Every row gives one point. Each copy is the shape, with its points in the same order, stretched, turned, moved and blurred by noise. Some copies are also mirrored. Which?
In the rows, 128 means zero.

Shape (9 x 3):
[[159 131 135]
 [129 121 111]
 [159 139 142]
 [119  36 186]
 [120 127 131]
 [ 99 144 104]
 [165 117 130]
 [167 106 110]
 [105 133 169]]
Copy 1 (9 x 3):
[[153 149 146]
 [135 149 120]
 [161 142 147]
 [ 35 137 185]
 [127 128 125]
 [145 122  83]
 [147 158 150]
 [144 179 139]
 [116  91 135]]
Copy 1 is: mirrored
Copy 2 (9 x 3):
[[165 149 125]
 [120 128 123]
 [176 142 131]
 [113 249 176]
 [128 126 150]
 [106  85 144]
 [157 154 109]
 [141 156  87]
 [148 143 190]]
Copy 2 is: mirrored

Shape, 10 rows:
[[210 179 112  66]
 [ 79 119 157  90]
 [109 157 151 135]
 [128  66 151 106]
 [160 103 121 120]
 [152 108 191 210]
 [141  79 175 168]
 [ 83 112 146 145]
 [113 118  80 161]
 [159 138 102 195]]
Copy 1, 10 rows:
[[242 186 101 170]
 [111  95 147 201]
 [126 140 169 152]
 [160  24 142 157]
 [182  83 115 131]
 [141  78 222  54]
 [154  47 194  95]
 [ 90  87 150 151]
 [102 110  77 105]
 [145 132 117  65]]
Copy 1 is: mirrored
Copy 2 (10 x 4):
[[128 249  66 115]
 [153 134  82  58]
 [120 156 129  71]
 [167 125  73 119]
 [130 158  88 132]
 [144 130 186 133]
 [156 120 137 133]
 [125 112 120  79]
 [ 70 124 109 111]
 [ 73 152 151 134]]
Copy 2 is: only turned
Copy 3, 10 rows:
[[222 102 152  42]
 [ 76 114 170  73]
 [109  84 139 111]
 [126 162 167  92]
 [160 148 132 105]
 [127 138 159 197]
 [130 155 157 154]
 [ 78 128 144 126]
 [114 130  84 128]
 [145 129  83 164]]
Copy 3 is: mirrored

Shape:
[[101 116  87 144  95 124]
 [158  63 117 150 169  62]
 [131  76 116 168 155 154]
 [113 193 144 120 141  96]
 [196 171 105 110 194 166]
 [118 163 179 110 176  75]
 [132 122 183  39 191  86]
 [183 197 152 159  89 164]
 [ 89 152 130 150  83 112]
 [ 95  80 104  48  82  83]
 [121 124 122 103 117 186]]
Copy 1, 11 rows:
[[117 110 132  86 135 170]
 [ 82 104  80  98  82 116]
 [ 98 112 169 140  99 128]
 [134 183  86 118 143 155]
 [118 145 108 169 168  88]
 [142 198  75 123 106 123]
 [192 175  88 111  96  77]
 [150 141 129 206 145 178]
 [136 153 122 102 122 193]
 [196 105 105  41 114 141]
 [174 129 176 142 140 134]]
Copy 1 is: only turned
Copy 2 (11 x 6):
[[ 83 135 118 125 160 141]
 [164  43 125 165 169 122]
 [108 105 105 162 119 190]
 [191 190  98 124 149  99]
 [213 170 159  93 121 199]
 [219 152  80 148 122  76]
 [222 125 118 113  58  61]
 [165 249 161 174 143 185]
 [110 175 101 153 158 111]
 [ 82 101 157  85 117  55]
 [103 176 136 115  82 175]]
Copy 2 is: mirrored
Copy 3, 11 rows:
[[112 102  76  99 157 148]
 [141  82 169  90 214 120]
 [139 110 111 145 197 149]
 [ 52 101 151 114  98 131]
 [126 178 176 148  89 154]
 [ 63  55 192 125 103 132]
 [130  46 219 127  90 166]
 [ 87 169 122 152  70  60]
 [ 68  84  87 106 131 113]
 [154  33  87  50 116 157]
 [147 124 108 152  96 164]]
Copy 3 is: only turned
Copy 4 (11 x 6):
[[105  88 158 110 195  91]
 [ 87  22 139  81 105 151]
 [ 79  43 128 160 151 108]
 [153 147  70  74 150 124]
 [177 103 117 176 117 180]
 [125 130  36  58 120 154]
 [ 92 141  54  68 133 233]
 [149 173 145 163 103  72]
 [106 132 120  88 180  67]
 [ 60 125 174  58 212 174]
 [ 95 129 132 169 189 132]]
Copy 4 is: mirrored

Shape (12 x 8):
[[155 163 144 148 129 109 120 129]
 [141  99 118 116 113 162 123 105]
 [142 115  57 107 153 107  68 138]
 [143 117 123 249 117  96 138 120]
 [146 124 119 125 192 178 165 106]
 [114  97 136 133 196 107 123 168]
 [150 119 158 141 162  91 101 119]
 [113 130 160  71 110  99  90 132]
 [111 179 158 245 112 148 151 133]
 [144 119 129  96 128 125 162 147]
 [145 125  34  68 117 126 120 157]
 [ 98 125 131 118 159 105 169 102]]
Copy 1 (12 x 8):
[[110 130 156 157  86 160 125  88]
 [127 132 114  93 136 153 170 113]
 [108 132  82 120  70 109 137 128]
 [143  62 190 134 138 168  80 140]
 [153 113 108 187 152 166 179 113]
 [ 83 154 134 176 133 132 128 162]
 [ 69 125 149 159 102 164 135 135]
 [ 37 195 138 107  89 121 157  79]
 [151 105 179 169 145 181  49  82]
 [135 163 140 127 108 130 192 107]
 [168 162  77 101  55  79 197 104]
 [ 90 107 149 165 152 116 166  92]]
Copy 1 is: mirrored
Copy 2 (12 x 8):
[[107 129 121 104 182 131 136 137]
 [144 117 135 134 103 123 102  98]
 [138 131  56  77  55  95  93 135]
 [ 88  87 143  82 151 168 188 159]
 [180 173  87 132 133 153 176 132]
 [129 188  78 136 103  84 197 162]
 [ 99 120  84 117 147 109 157 121]
 [ 88 143 125 142 133  75  82  90]
 [ 78 134 157 123 222 199 175 191]
 [154 166 154 131 135  89 135 107]
 [176 171 121  85  53  78  67 118]
 [111 181 108 121 128 132 172  98]]
Copy 2 is: mirrored
Copy 3, 12 rows:
[[119 151 126 108 162 101 127 102]
 [166 101 159  99  78 120 141 109]
 [101 166  58  76  82 155 122 104]
 [ 38 115 108 116 117  68 196 149]
 [168  85 118 151 125 109 170  21]
 [ 71 106  89 177 130 134 101  73]
 [105 157 136 132 134  89  91  97]
 [153 174 180 131 136 169  72 120]
 [ 72  84 154 137 179 105 213 102]
 [166 113 118 139 140 128 129 113]
 [165 146  64  75  94 170 142 122]
 [147 158 150 197 123 131 160 104]]
Copy 3 is: mirrored
Copy 4 (12 x 8):
[[147 109 178 114 109 179 119 103]
 [ 96 131 125 107 103 124 167 147]
 [ 71 117 157  81 134  85 149  44]
 [ 85  97 210 212 119 156 149 139]
 [122 159 161  91 128 159 209 136]
 [105 146 189  85 206 114 160  96]
 [107  85 183  69 143 149 130 100]
 [132 113 151  44 117 108  85 123]
 [138 173 223 210  69 213 132 156]
 [160 137 118 104 163 135 145 140]
 [124 157 104 120 141  75 147  62]
 [162 146 188 105 143  99 165 154]]
Copy 4 is: only turned

Shape:
[[122 159  89 159 107  96 141 120  81]
 [148 126 243 142 113 135 107 176 137]
 [ 86 126 188 139 145 134  93  95  89]
 [148 150 162 109 130 166 249 104 140]
 [137  99  86 112 130 183 113 111 106]
 [127 153 188 122 100 161 118 135 107]
 [125 146  75 110 133 107  95 104 142]
 [138  92  91 123 105  85  91  90  39]
 [156 156 102 172 129 128  85 115 139]
 [125 105  79 124 124 148 106 164 125]
 [122  21  96 140 136 164 112 139  86]
 [112 153 122 138  49 101  95  92 135]]
Copy 1, 12 rows:
[[175 132 148 141  63 158 113 164 149]
 [188 125 182  86 165  59 111  62 130]
 [120 169 140 146 125  69  68 150 167]
 [199 177  51 182 101 135  89  91 128]
 [ 84 148  81  90  81 134 124 159 101]
 [158 145 140 124  96  92  66  80 109]
 [ 69 131  99 119 131 172 148 153 166]
 [111 168 129  76  88 181  86 194 124]
 [118 119 174 138 118 136 189 142 122]
 [107 116 103  61  92 124 144 150 125]
 [ 99 154 101  16  71  98 145 207 105]
 [111 161 161 103  55 189 126  72 129]]
Copy 1 is: mirrored
Copy 2 (12 x 9):
[[116 118  86 160 171 195 125 149 136]
 [129 160 114  51  75  74 111  79 160]
 [ 88 171 144 134 126 125 152 104 180]
 [215 163  92 168 127  98 105 170 150]
 [136 122 190 172 131 179 148 149 134]
 [151 153 125 123 130 135 118  89 172]
 [114  65 154 146 155 158 151 137 176]
 [ 75 114 138 142 196 174 167 126 111]
 [ 94  95 152 118 145 178 103 136 178]
 [132 102 156 154 102 188 160 142 126]
 [106 146 178 161  97 149 172 165  77]
 [106  79 102 163 139 150 108  70 158]]
Copy 2 is: only turned
